Each point is reached from the start by the listed moves, each made once or not at all, plus a little noise. Say if it took an odd or an even number of moves. Then give how often each move was made.

Moves:
(1): [ 4.1 -0.1 -2.1 -1.1]
(2): [ 0.2  3.8  2.9 -4.2]
Start: [ 1.8 -1.6  1.5 -1.2]
Points:
[ 1.8 -1.9  1.3 -1.3] => even (0, 0)
[ 1.6  2.4  4.5 -5.4] => odd (0, 1)
[ 5.8  1.9  1.4 -6.5] => even (1, 1)

Moves:
(1): [ 7.2 -0.5 -0.9 -1.5 -0.4  0.3  0.8 -3.4 -0.8  1.4  1.0  1.0]
(2): [ 0.3  4.5 -0.9  0.6  0.0  1.9  0.6 -0.7 -0.3 -1.3  0.7 -0.9]
(3): [ 1.4  1.9  6.2 -0.8  1.5 -0.4  0.4  2.8 -1.0 -1.3  0.6  0.6]
(4): [ 2.7 -0.8  0.4  6.6 -2.8 -3.8  0.7 -0.1 -0.9  0.7 -0.6  1.1]
(5): [ 0.9  1.0 -2.3 -1.2  4.7 -1.4 -0.5  0.3 -1.1 -0.6 -0.6  0.8]
(6): [ 0.2 -0.4  0.7  2.9  0.3  4.8 -4.4  0.1 -2.7 -3.6  0.0  4.0]
(7): [-0.3 -0.4  0.0  0.7  0.1  1.5  3.3  0.3 -1.0  0.6  0.7  0.7]
(8): [ 1.1 -1.5 -1.6 -0.8 -1.2 -0.9 -1.1  3.8 -2.7 -0.2  0.2 -2.1]
(9): [-0.5  0.8 -2.0  2.4  2.0  1.1  0.1  2.0  6.1  2.9  3.2  1.2]
(10): [-1.2  0.4 -0.3 -0.3  0.9  0.4 -1.5  0.3 -1.4  4.1 -1.3 -1.5]
(11): [-1.6 -0.7  0.6 -0.9  0.1 -1.9 -1.7 -2.0 -2.7  0.6  5.4  1.4]
Start: [ 2.1 -0.7  1.5 -2.3 -0.3  2.4  3.9 -2.7 -1.4 -0.6  2.7 -0.9]
Points:
[ 6.6  2.6 -4.3  5.4  2.0  1.0  6.8  3.7 -1.4  1.3  7.0 -0.5] => even (0, 1, 0, 1, 1, 0, 1, 1, 1, 0, 0)
[11.4 -1.7 -1.2  1.5  1.2 -4.2  3.3 -8.1 -6.6  1.1  7.5  4.0] => even (1, 0, 0, 1, 1, 0, 0, 0, 0, 0, 1)
[  9.3   0.4   0.0  -2.1  -1.1   6.4  -2.7  -5.1 -10.9  -3.3  10.1   2.2] => odd (1, 1, 0, 0, 0, 1, 0, 1, 0, 0, 1)
[ 2.3  2.2  6.3  1.6  3.7  8.3 -0.7  2.6 -0.1  1.9  5.2  3.7] => even (0, 0, 1, 0, 0, 1, 0, 0, 1, 1, 0)

Moves:
(1): [ 4.3 -0.3  2.1  0.2  0.3  0.8 -0.1 -0.3 -0.6  0.0  0.0  1.0  1.7  0.9
 -0.3 -0.5  0.2  1.6 -0.1  0.3 -1.6 -1.4 -1.9 -0.5]
(2): [ 2.2  5.8  2.3  1.5 -0.2  1.5  2.0  1.2 -0.9 -0.1  1.6 -0.5 -0.4  0.6
 -0.9 -2.4  1.1 -1.9 -1.4  1.1  1.6  1.6 -0.7 -2.3]
(3): [-2.9 -0.2  2.7 -1.2  0.8 -0.8  0.6 -0.4 -1.8 -1.5  3.0  0.2  1.2 -2.4
 -2.1 -1.6 -2.4 -1.2 -0.3  1.5 -0.5 -3.0 -1.4  0.0]
(4): [ 2.1  0.3 -0.6  3.6 -0.2 -1.2  0.1 -0.4 -2.2 -0.2 -1.4 -3.4  2.1 -1.4
 -0.1  2.9  1.8 -0.4 -1.4  2.4 -0.6  0.4  0.6 -2.0]
(5): [ 0.4 -0.3 -1.0  0.5  3.2  0.4 -1.9 -2.2  2.3 -0.7 -0.9 -0.9  0.9  1.5
 -0.1 -0.8  1.3 -1.8  0.1 -0.5  0.8  0.4  0.9  1.6]
(6): [ 0.3 -1.8 -1.1  1.2 -1.7  4.6 -2.7  0.2 -0.4 -1.9  2.4 -3.6  2.6  1.0
  1.1  1.4  1.5  0.2 -1.9 -1.6  0.3  1.9  2.9  0.7]
(7): [ 1.9 -2.8 -1.2 -0.3 -1.8  1.4  5.1  1.5  0.9 -0.5  1.2  0.9 -1.9 -0.9
 -0.5 -2.4  0.8 -0.8  1.0  0.9  1.0 -1.2  0.9  2.6]
(8): [-1.3 -0.7  1.2  1.7  0.8 -0.8 -0.5  6.2  1.9  1.0 -1.3 -1.2  1.6 -1.7
  0.4 -0.1 -0.4  1.4  1.4 -0.7 -1.2 -0.9 -1.5  0.8]
(9): [ 0.4  0.2  0.4  2.4 -3.9  0.3  1.6  0.4  3.5  0.3 -0.1  0.2  1.1  0.1
 -0.7  0.6  0.7  0.5 -0.4  1.5  1.3  0.3 -2.0 -1.6]
(10): [-0.3 -0.6  1.6  0.0  1.6  1.5  0.1 -1.9 -0.6  3.0  0.0  0.3  0.5 -3.5
 -0.7 -0.7  0.0 -0.4  1.3 -1.0  0.9  0.8  0.9  0.5]
(11): [-0.2 -3.1 -3.3  0.3 -1.0 -1.1 -0.2  0.7  0.1  1.3  5.6  2.2  0.2 -0.2
 -0.6 -0.8  3.1  1.2  1.4 -1.7  2.7  1.1 -0.9 -2.7]
(12): [-1.6  0.4 -0.4  0.9  0.3  1.1  1.5  0.4  1.1 -0.3  0.3  3.0  1.0  0.3
 -0.3  2.3  2.5  0.4 -2.5  1.1 -2.1 -1.5  1.9 -1.1]
(13): [-0.7 -0.7  0.0 -4.0  0.0 -1.2  2.5  1.9  0.1  1.3  1.7  0.0  3.6  0.6
  2.1  0.0  0.6  0.3 -1.0  0.0  2.5  0.6  0.5  0.9]
(14): [-1.7  0.8  1.2  3.9  0.4 -0.2  1.4  0.3 -1.1  1.2  0.8 -0.6 -0.8  5.6
 -0.1  1.0 -1.5 -0.3  0.9  1.0 -0.3  0.8  0.4  1.2]
(15): [-0.8 -2.2  1.8 -0.1  0.2 -0.2 -0.9 -1.0  1.3  0.5  0.5  0.3 -2.1  0.0
  5.8 -0.2  3.9 -0.8  3.0 -0.6  0.3 -1.2 -1.0  0.1]
(16): [-0.6  2.4 -1.9  0.7  1.6  0.9  3.0 -2.1  0.1 -0.6  2.9 -2.5 -1.0 -0.4
 -1.6  4.6 -0.3 -0.4 -0.3 -0.9  0.5 -3.8 -3.1  1.1]
(17): [-0.8 -1.0  1.4 -2.6 -1.1 -1.1 -0.5  2.7 -1.4  1.0  0.4 -0.9  0.5  1.2
 -3.5  0.7  3.8 -0.2  0.1 -0.2 -1.2 -0.4  0.1  1.6]
(18): [-2.0  1.1 -1.0  1.3  1.3 -1.4 -1.4 -0.1 -0.5 -1.9 -1.4  0.0 -0.3 -1.0
  0.6 -0.2  0.2  4.7 -1.2  2.2  2.0  1.7 -0.1  1.6]
(19): [-0.1  2.3 -0.6 -0.6 -0.4  2.2  0.0 -0.3 -1.7 -2.9 -0.2  0.3  1.7 -0.6
 -1.6  1.5  0.4 -0.9  4.5 -0.3  0.0  0.0  0.8 -0.8]
(20): [ 0.7 -0.5  0.0 -1.3  1.0  0.9 -1.5  2.8  1.6  0.7 -0.7  0.4 -2.7 -2.3
 -0.2  1.9  1.3  1.3  1.9  6.3 -0.3  0.4  0.3 -0.7]
(21): [ 1.6  0.3  1.0  0.0 -1.0  0.1 -1.7  0.9 -1.7  0.5 -0.3  3.1  1.3 -0.5
  0.8  1.0 -0.6 -2.9 -1.7 -0.3  2.0  0.4 -1.3  1.0]
(22): [-0.1 -0.3  2.1  0.0  1.7  0.1 -0.1 -1.1 -0.3 -2.8  2.1 -1.5  0.2 -1.8
  0.0  4.5 -0.4 -0.8 -1.0 -2.7  0.5  5.9 -0.9 -0.6]
(23): [ 2.2 -1.3  2.1  1.8  1.5 -2.3 -1.7 -0.2  1.4  0.8 -2.3  0.6 -0.9  0.2
  2.2  2.6 -0.4  1.9  0.1 -2.0  3.4 -1.6  3.5 -1.6]
(24): [ 2.6  2.5  0.2  0.4 -2.9 -2.9 -3.2 -0.6  1.7  0.2  3.0  3.0  1.7  0.7
  2.3  0.1  1.7 -0.5  0.7  0.3 -1.6  2.0  1.6  3.9]
Start: [ 0.8 -2.4  0.1  5.8  0.2  2.7 -1.0  1.4 -1.5 -0.9  0.4 -1.9  1.4 -1.0
 -0.5  1.6  0.4 -3.1 -0.6  4.4  1.4  3.3  1.8  1.6]
Points:
[-2.7 -5.4  1.6 12.9  2.0  6.9  8.4 -2.1  1.4 -0.9 14.9  2.8  4.8 -3.7
 -6.7  9.4  3.6 -9.8 -1.9  3.9  8.0  3.3 -3.1  4.2] => odd (0, 0, 1, 0, 1, 0, 1, 0, 1, 1, 1, 1, 0, 1, 0, 1, 0, 0, 0, 0, 1, 1, 0, 0)
[ 8.2  8.1  6.8  8.6 -0.1  8.2  9.4  1.5 -4.4 -1.3 13.3  5.1  9.2 -0.3
 -1.2 10.3  5.1 -9.5  0.1  4.2  4.3  7.2  0.7  7.2] => even (1, 1, 0, 0, 0, 0, 1, 0, 0, 1, 0, 1, 1, 1, 0, 1, 0, 0, 1, 0, 1, 1, 0, 1)
[ 1.1 -2.8 11.4  8.0  1.7  0.0 -6.3  0.8 -2.5 -2.4  9.4  4.9  6.9  4.6
  2.2  7.8  8.6 -9.6 -1.3  4.2 -2.9  5.3  0.7  9.0] => even (1, 0, 1, 0, 1, 0, 0, 0, 0, 0, 0, 1, 0, 1, 1, 0, 1, 0, 0, 0, 1, 1, 0, 1)
[ 1.7 -4.9  1.1  3.8  6.9  1.5 -4.1  5.1 -1.4 -3.8  5.2  8.1  9.3 -4.0
  0.2  6.4  7.0  1.4  0.7 10.8 10.0  0.7  4.1 -0.1] => odd (1, 0, 1, 0, 1, 0, 0, 0, 0, 0, 1, 1, 1, 0, 0, 0, 0, 1, 1, 1, 1, 0, 1, 0)
[13.2  2.1  6.3 16.3 -2.6 11.0 -1.0  4.1  2.1 -5.6  7.1 -8.1 13.6 -6.6
 -2.1  5.4  8.6 -7.4  1.9  4.6  2.2 12.9  4.0  3.6] => even (1, 1, 0, 1, 1, 1, 1, 1, 1, 1, 0, 0, 0, 0, 0, 0, 0, 0, 1, 0, 0, 1, 0, 1)
